Each row is a point. Two turns around zero, p and q, are shown by what they do to some points. Where does a point land after both, in the order given? Backwards means that the second turn is done in reverse. Each puzzle has new turns, and all numbers are rounded.
(in the rows, 128 means zero)

Turn p:
[140 170] => [103 164]
[ 88 105] => [121  82]
[102  96] => [137  88]
[166 169] => [120 183]
[144  99] => [161 122]
Turn q:
[161 161] => [170 107]
[140  78] => [ 84 101]
[136 130] => [132 121]
[ 75 144] => [126 183]
Where do these land?
q, then p: [174 171] => [186 153]
q, then p: [118 100] => [109 105]
q, then p: [162 136] => [163 124]
q, then p backwards: [82 94] => [124 185]
q, then p backwards: [104 137] => [149 143]

Turn p:
[100  97 125 155] => [138 142 170 109]
[146 150 102  68] => [ 79 106  81 124]
[192 148 117 152] => [122 114 125 198]
[ 58 122 151 155] => [165 176 148  81]
[145 123 145 110] => [135 102 115 128]
Turn q:
[166 146 108 178] => [174  98 109 164]
[107 149 142  95] => [107 141 167 121]
[ 94 125 144 101] => [ 90 142 145 113]
[ 79  75  86 132] => [ 87 173  72 140]
[121 103 158  85] => [107 142 140  77]
[161 156 104 119] => [171 139 147 142]
[167 142 155 187] => [159  60 116 139]
Where do these land?
q, then p: [151  96 141 108] => [ 99 106 100 120]
p, then q backwards: [101 108 154 178] => [167 159 113  88]
p, then q: [ 84 158 106  90] => [113 179 163 155]
q, then p: [131 135 159  93] => [146 108  99 102]
q, then p: [173 144  81 172] => [118 114 164 198]

Turn p:
[101 105 115 163 161 117] => [128 103 139 114 120 181]
[180 154 105 130 125  79] => [126  99 111  84 172  91]
[100 123 113  85 130 143] => [133 152 149 118  86 116]
[199 156 136  70 150 144] => [189 164 100 107 150  71]
[127 103 121  72  72 132] => [ 97 150 106 132  79  77]
[114 119 181 181 169 135] => [161 100 130 173 147 186]
[ 99 149 150 120 105 140] => [118 137 156 164 122 113]
[104 116 103 203 112 134] => [ 73 118 134 131 150 188]
Turn q:
[120 178 107 152  81 178] => [118  50 130 116  95  97]
[ 88  80 133 111 158  79] => [151 183  88 135 175 136]
[114 138 139  86 159  78] => [102 187  91 118 131 135]
[158 156  86 109 119  81] => [135 150 110  82  77 151]
[148 101 122 116 151 154] => [124 122 146 143 145 168]
[129 141 152 141  72 156] => [122  91 161 107 131  84]
[140 102 157 180 155 169] => [144 113 170 194 140 124]
Where do these land?
p, then q: [179 134 116 157 165 185] => [ 80 104 123 155  79 175]
q, then p: [ 73 125 132 112 152 154] => [126 120 145  90 120 180]
q, then p: [116 177  68 115  77 144] => [ 96 143  92 102  55 104]
q, then p: [153 114 129 136 163 102] => [123 150 139 146 170 123]
q, then p: [ 98 147 170 160 128  51] => [108  83 158  93 181  78]
p, then q backwards: [137  76  90 126  98 138] => [123 177 111  86 142 104]
p, then q backwards: [139 153 198 118 113 121] => [ 90 116 150 186 144 148]
q, then p backwards: [129  99 120  99 128 127] => [141 135 110 156 145 138]

Turn p:
[137 120 126 158 143 120 106 145 135] => [144 114 116 117 154 138 146 113 140]
[148  91 145  95 128 139 128 120  99] => [121 110 119 106 124 116 116 166  89]
[121 123 143 113 149 112 119 120 111] => [122 102 139 137 138 139 118 147 120]
[129 174 138 125 119 127 153 149 225] => [167 172 132 175 121 124 106  48 119]
[124 119 104 101 139 124  47 123 125] => [129  61  94 115 122 127  94 127 162]
[117 106 139 134 127 143 156  96 115] => [114 132 144 124 100 138 153 146 102]
[107 130 134 143 127 120 142 117  99] => [109 129 154 132 129 131 149 148 136]
[149 123 105 130 142 123 110  97 101] => [109 112  95 127 125 150 133 157 138]
[143 136 150 139  80 117 137 136 102] => [109 145 127 137 146  79 149 142 124]
[136 173 110 147 127 118 142 169 122] => [139 171 132 136 163 125 123 125 166]
[114 106 148 118 128 179 147 111 112] => [144 129 148 109  85 122 140 159 102]
[109 135  94 130 127 114 149 154 192] => [130 159 138 123 126 147 106  57 137]
Turn q:
[134 143  92 149 127 120  86 110 139] => [135 120  91 125 156 122 155 156 106]
[100 125 108 130 109 109 132 191 125] => [112 107 160  94 112 164 118 156 103]
[115  99 122 131 125 154 125 167 140] => [148 100 158  95 136 137 118 126 131]
[114 120 126  85 148 124 131 125 129] => [113 131 154 123 112  97 146 124 133]
[142 128 112  96 122 129 150 154  98] => [124 162 162 112 112 137 127 149 143]
[184 134 108 140 124 110 129 101 163] => [130 129 104 169 164 110 117 170 145]
[125 135 174 145  61 152 119 124 132] => [125 140  97 104 145 138  64  93 114]
[154 125 170 129 154 115 124 110 115] => [145 148 131 175 121 116 125 105 118]
[104 153 139 129 188 145 131 114 149] => [111 105 137 152 142 125 177  87 139]
[108 118 129 146 122 122 154  84  90] => [136 139  86 131  80 134 133 114 149]
Where do these land?
p, then q backwards: [153 139  94  89 115 116 137 111 143] => [130 147 155 134  84 106 144 105 123]
p, then q backwards: [ 90 144 145 145 112 121 124 157 149] => [133 112 154 102 162 159 134 130 137]
q, then p: [131  88 121 129 142 108 110 144  86] => [124 155 106 130 153  83 132 151 113]
p, then q: [ 93  97 144 167 161 140 130 103 128] => [142 140 145 120 114 128  86  98 176]
p, then q: [128 151 169 155  97  89 138 135 146] => [126 111  99 182  98 151 143 115 134]
p, then q: [147 145  89 112 144 144 162 143 136] => [108 153 122 111 177 133 150 124 116]
p, then q: [113 131 128 126 139 158 130 151 134] => [126 150 135 141 149 112 109 129 123]
p, then q: [152 103 132 160 125 152 116  94 144] => [128 143 121 110 109 138 118 159 176]
p, then q: [144 113 109  89 107 107 112 106 105] => [128 102 131  86 106 125 148 144  97]
p, then q: [ 89 140 153 100 112 161 169 142 149] => [118 170 104 151 131 133  89 109  86]
p, then q: [159 125 135 118 176 149  91 142 133] => [176 141 152 126 157 115 137 161 141]
p, then q: [137 160 118 145 107  94 117 108  82] => [107  64 141 128 123 157 141 131 127]

Turn p:
[113 103 110 119 142 116 142 127 131 107 121 129] => [111 133 126 133 115 131 107 119 157 128 138 111]
[139 119 111 133 143 119 140 124 134 117 141 116] => [113 137 114 136 115 123 130 126 149 126 114 131]
[136 137 123 134 140 118 106 121 116 138 104 131] => [128 125 114 138 144 152 138 131 115 141 127 112]
[139 121 137 108 139 124 139 117 111 142 149 131] => [126 131 118 145 132 107 124 159 131 123 136 134]
[127 150 115 116 123 127 128 129 146 116 108 103] => [135 133 138 123 103 160 133 127 134 145 123 138]
[110 145 104 123 141 121 137 144 126 154 152 124] => [ 94 139 140 124 108 119 150 149 116 123 131 121]
[124 122 136 115 125 123 104 130 149 121 134 123] => [152 118 132 127 115 125 144 123 141 129 134 117]
[141 117 127 135 111 134 126 153 143 114 126 141] => [138 125 133 129 123 131 128  97 127 101 129 134]
[104 137 155 152 113 124 137 125 114 120 137 140] => [133 127 149 110 145 106 106 127 112 130 109 116]
[136 105 128 118 105 141 111 115 108 106 153 107] => [139  84 108 130 110 106 114 128 136 132 122 142]
[130 105 133 141  96 113 130 117 130 127 131 145] => [131 113 145 149 145 108 118 103 131 129 123 129]
[141 152 146 114 135 137 120 114 113 141 106 144] => [149 139 118 135 148 143 124 146 101 140 142 131]
[127 130 154 147 137 145 147 148 142 123 130 121] => [135 144 135  96 139 128 127 127 138 105 116 139]
[134 143 121 125 136 149 105 111 125 147 115 142] => [132 130 108 126 141 136 145 128 104 148 149 131]
[120 134 120 137 136 129 146 144 131 148 111 123] => [105 140 143 119 137 148 134 133 127 121 131 132]
Turn q:
[143 129 108 120 108 144 120 117 130 148 112 133] => [135 136 112 159 123 122 147 121 120 145 135 130]
[104 133 135 137 144 112 111 119 129 146 140 145] => [105 137 141 115 126 132 132 147 144 147 123 109]
[145 121 135 126 117 109 148 124 112 130 145 129] => [140 132 142 122 136 108 110 107 121 131 128 116]
[116 127 111 130 140 105 126 107 109 129 140 131] => [134 146 122 117 127 120 118 134 150 132 125  99]
[122 149 152 113 139 133 118 140 128 114 124 137] => [134 102 137 115 138 151 130 145 123 134 132 131]
[128 116 142 125 148 116 129 111 124 144 132 119] => [132 155 145 111 118 132 123 131 128 135 129 125]
[119 121 117 139 135 132 123 146 114 109 127 137] => [116 122 109 126 148 132 113 134 140 118 129 131]
[147 149 130 139 130 122 130 108 140 111 147 133] => [140 116 138 139 117 124 115 140 117 123 102 108]
[110 127 131 145 104 126 121 131 145 143 120 110] => [106 128 130 129 114 130 155 106 136 125 115 135]
[135 117 124 103 113 140 121 131 119 105 142 138] => [148 115 136 151 150 129 117 127 142 123 141 133]
[143 139 113 101 118 133 117 141 136 120 115 112] => [158 117 116 136 136 125 152 131 127 124 127 147]
[109 110 118 128 123 129 131 135 145 128 121 148] => [107 120 124 135 119 116 125 133 147 132 142 142]
[111 116 136 147 126 150 156 148 148 142 143 133] => [ 86 123 143 131 121 116 128 124 113 105 146 136]
[143 112 119 131 126 116 114 133 117 147 103 103] => [137 159 109 119 132 126 142 110 127 139 116 149]
[145 154 148 137 148 151 156 129 124 103 109 112] => [142 111 114 114 115 155 113 130  86 103 129 130]
Where do these land?
p, then q: [132 119 134  97 225 125 134 119 139 129 120 151] => [135 103 116 126 138  95 181 164 112  67 102 108]
p, then q: [119 118 137 126 110 115 114 121 122 117 137 118] => [129 145 134 127 123 124 124 113 131 137 118 152]
p, then q: [120 123 113 125 127 122 123 127 132 153 138 127] => [112 127 139 112 123 120 123 116 132 117 137 122]
p, then q: [136 152 104 132 125 120 119 117 146 118 138 147] => [130 132 116 129 115 126 136 103 115 138 123  95]
p, then q: [136 134 139 117 117 130 120 157 140 123 136 120] => [144 109 131 141 131 129 107 112 120 125 128 139]
q, then p: [136 122 144 140 118 129 124 115 132 128 134 127] => [138 121 130 119 147 132 126 127 122 140 126 130]
q, then p: [111 120 129 132 139 165 118 144 122 118 140 127] => [126 139 113  91 115 116 120 118 128 117 128 115]
p, then q: [136 118 125 139 119 128 174 128 128 121 135 127] => [116 104 126 125 119 145 127 146 147 153 116 126]
q, then p: [113 143 136 137 121 121 123 118 139 131 113 121] => [123 120 145 126 130 131 118 123 134 135 143 149]
q, then p: [133 168 130 142 115 117 114 123 114 140 129 122] => [106 123 126 126 138 155 118 149 145 138 132 149]
q, then p: [135 135 136 125 122 124 129 125 113 121 123 123] => [129 124 111 133 132 131 130 133 131 134 133 139]
q, then p backwards: [136 114 129 127 124 122 149 131 120 151 108 157] => [113 130 108 121 123 149 131  97 122 125 131 148]
p, then q backwards: [135 120 119 115 131 145 120 122 132 130 121 113] => [115 127 126 116 127 133 125 132 131 123 103 132]
q, then p backwards: [111 123 121 119 111 143 133 137 119 122 129 125] => [135 102 123 125 129 132 121 135 136 137 119 137]
q, then p backwards: [132 112 123 146 116 115 126 138 122 119 118 115] => [143 119 124 152 127 138 138 125 133 111 131 127]

Turn p:
[101 101  90  81 125 162 142 164 124 117 153 137 115 137] => [155 154 151 151 141 160 101 146 156 134 112 144 140  77]
[ 77 118 107 119  68 153 102 138 146 110 150 116 147 134] => [168 165 151  98  83 160  86 136 139 133 112 119 118 122]
[153 131 114  63 121  94 106 114 107 154 111 138 120 136] => [148 107 112 186 150 136 120 100 141 149 123  83 118 136]
[125 178 147 130 191  99 153  79 116 149  99 145 139 154] => [ 86 109 126 127 158 100 207 112 111 144 110  83 128 125]
[147  95  83 112 114 138 129 157 169 135 138 145 168 121] => [121 145 164 156 109 122  68 111 129 102 128 125 156 107]
[137 150 196 159 141 144 141 143 169 118 150  68 118 121] => [106 102 146  53 138 145 144 136 143 114 186 153 138 155]
[144 185 123 183 154 140 117 127 116 120 128  89 102 125] => [136  98 142  92 141  87 167 154 144 116 115 156 123 173]
[126 166 162 183 160 101 151  97 117  99 156  62 126  77] => [103  94 131  56 143  87 163 135 133 110 161 156  57 139]
[101 112 152 163 140 144  93 114 178  93 140  98  85  67] => [102 173 115  68 129 113 106 125 171 146 156 181 103 165]
[138 108 106 119  84 132 127 139 161 104 163 166 117 153] => [116 151 129 158  84 159  95 161 156 107 125 118 141 124]
[101 104 123 124 110  83 125 173 137 130 104 148 114 123] => [148 167  82 131 149 134 101 123 123  95 129 109 140 120]
[163  75 107 105 110 126 162 114 105 132 107 159 135 173] => [117  96  96 186  99 150 119 117 114 128 103 125 156  83]
[128  97 107 123 131 127 117 118  97 181 109 138 146 171] => [164 118 115 163 104 111 145 101 107 149 118 111 165 102]
[134 159 134 125 120 131 154  99  88 188  88 160 122 107] => [136 128 125 172 143 137 187  85  82 125 107 132 112 150]
[129 141 186 180 156 141 103 144 128 101 188 115 134  97] => [111 136 147  81 128 102 134 186 115 139 196 157 108 151]
[143 126 110  82 122 135 127 130  91 116  64 162 159 154] => [130 104 116 167 149 146 105 121  84 154  67  99 147 118]
Turn q:
[142 126 140 131 146 152 192 180 141 153  89  84 126 138] => [111 166 154  96 104 121 141  91 155 159 139 104 194 117]
[ 55 128 134 145 118 124 119 139 160  77 144 114 114 147] => [127 148 161 109 107 133 123 191 123 124 161 180 116 146]
[149 147 116 154  51 125 140 103  90 164 110 114  98 108] => [166 132 190 135 155 115 133  87  97 100 101  83 111 138]
[105 112 172 153 125  82  75 157 121 145  94 103 149  98] => [110 136 140 133 107  54  94 113 164  81 139 149 107 115]
[122 127  97 174 153 170 138 113 102 135  97 125 142 164] => [ 73 153 135 134 140 158 177 110 109 104 147 114 136 127]
[114 148 175 106 126 127 107 122 166 122  99 105 106 113] => [144 131 148 107 108 128 108 115 186 136 134 148  98 149]
[171 122 136 144 142 117  62 101 124 119 166 129 106 138] => [117 111  90 104 133 128 128 131 114 106  70 149  75 124]
[197  96 141  85 122 159 141 105 121 187 168 134 116 127] => [130  78 123 137 134 142 134  91 124 182  56  98 129  91]
[143  98  97 133 154 139 121 106 144 143 160  93 166 107] => [117 121 110 143 157 106 181 145 149 138  97 146 139  97]
[140  99 154  94 148 143 134 146 139 111 144 185 155 125] => [103 102  88 145 136 138  82 136 128 178 142 136 138 117]
[100 124 155 161 127 122 137 135  82 130 177 114 104 139] => [120 137 155 105 105 126 119 168  96 110 122 105 108  81]
[114 134  96 102  92  99 139  98 157  65  97 145 156 162] => [150 140 112 159 130 121 147 145 102 157 168 149 115 210]
[138 165 149  85 114 140 136 161 158 105 139 160 138 113] => [152  93 113 100 144 137  85 136 146 162 154 125 146 153]
[111 155 133 167 115 120 160 105 160 100 103 109  78 109] => [156 196 168 112 137 152 122 143 148 118 120 126 117 162]
[127 137 116 129 213 114 108 126 102 160 132 127 180 148] => [ 83 110  62 144 102 124 167 135 155  92 141 107 140  97]
[130 155 104 135 154 120 122 141 154 155 100 178 124 147] => [110 117 104 145 118 164 113 116 140  93 127 124 166 167]
[117 102  62  78  75 121 143 138  53 106 155 154 119  94] => [206 104 127 168 156 124 126 121  42 135 159 133 137  85]
Where do these land?
q, then p: [125  96  80 149 103 104 139 167 131 123 154 114 161 150] => [142 118 113 136 143 109 126 146  67 101 130  92 112  89]
q, then p: [ 84 106 124 151 142 112 100 161 123 157 127 106 101 154] => [117 153 110 119 118 171  98 153  91 121 117 116  90 141]
q, then p: [ 96 148 109 126 127  92 132 118  75 121 113 111 147 164] => [146  94 119 122 108 146 131 168 142  87 134 141  85 107]
q, then p: [140 168 172 140 132 140 156 116 131 151 167 140 142  96] => [142 120 137  89 164 118  94  94 159 138 155 141 157 133]
q, then p backwards: [155 178 160 103 122 100 139 134 166 140 118 125 141  76] => [127 138  93 104 129  98  68 143 148 122 123  81  97 144]
p, then q backwards: [126 140 216 123 130 101 144 108 156 109 116 166 146  78] => [141 136 142 174 138 174 126 115  94  74  98 165 150 183]
p, then q: [197 161 216 136 123 105 136 150 155 129 132 165 112 124] => [ 82 120 136 101 100 144 167 198  73 140 163 147 146  89]
p, then q backwards: [ 81 101 123 127 104 135 120 133  97 123 126  85 145 159] => [144 140 136  82 136 122 139 149 109 120 165 106  83 114]
q, then p: [127  89  96 127 123 117  79 108  97 139 139 122 107 127] => [105 135  82 150 133 122 133 143 106 122  97 165  99 134]
p, then q: [179 122 107 168 146 197  94 117 131 116  83 140 116  89] => [ 72 104 115 186  87 133  93 124 100  91 148 110 120 172]
q, then p: [147 121 100 112 195 182 112 134 128 102 116 136 124 108] => [ 99 170 191 158 129 113 136 114 139 141  95 154 117 109]
q, then p backwards: [114 122 117 102 100 113 101 147 105 118 170 137 130 169] => [157 122 149 167 112 135 132 127  79 118 129 115 166 135]
p, then q: [ 94 125 110 109 101 131 143 136 123 159 111 157 138 145] => [128 146 135 108 170 126 150 102 140 123 141  96 111 134]
q, then p: [144 160 182 118 117 101 209 130 139 116 132 148  95  76] => [159  78 170 112 142 104 111 101 153 141 162 112 161 203]
q, then p: [133  80  79 103 127 132 151 117 120 153 134  86 151 181] => [131 119 117 134 107 144 165  96  68  78 121 139 104  88]
q, then p: [109 125 111 143 136  90 118 104 133 128 152 145 131 173] => [161 127 105 118 123 143 119 161 112  97  96 141 144 116]
q, then p: [126 133  76 139 148 225 103  95 165  92  86  93  90 108] => [ 40 156 185 158 151 168 194 138 128 160 108 149 149 112]
